Each row is a point. Any point is a mix of the corners, with weights that add up to 1. It lies inside the corners' shape when no weight is negative. Is each point inside? If not, which corners have a negative weight?

Corners:
(1): 91,31
(2): -46,-49
(3): 11,31
Points:
52,45 => outside (2)
36,44 => outside (2)
17,28 => inside
-12,-5 => inside
63,28 => inside
-6,-7 => inside

Corners:
(1): -30,15,-37,34,30,56,30,-17,5
(2): -15,91,24,42,-31,40,-14,50,-42
(3): 41,13,-43,-1,-3,-47,-90,7,75
(4): 4,48,16,4,9,10,-93,72,118
(5): -69,-25,43,-63,19,14,44,-9,45
(6): -30,5,34,45,-39,5,14,61,-48
(7): -7,-35,-3,-11,-50,75,24,23,-24
(8): 42,23,-66,52,-17,8,65,39,-45
(9): -41,29,26,20,32,12,34,-84,97
(10): 11,10,121,17,13,24,-32,102,-35
Points:
-19,46,60,13,16,-11,-40,7,76 => outside (1, 7, 8)
5,23,29,9,26,-6,-15,8,22 => outside (4, 6, 7)
-13,11,22,5,-19,46,-4,58,0 => outside (3, 9)
-4,16,5,36,-8,27,7,21,-17 => outside (4, 5)
-16,25,35,13,8,20,-6,34,11 => outside (7)
-7,14,-4,3,-15,1,1,19,35 => outside (1, 10)
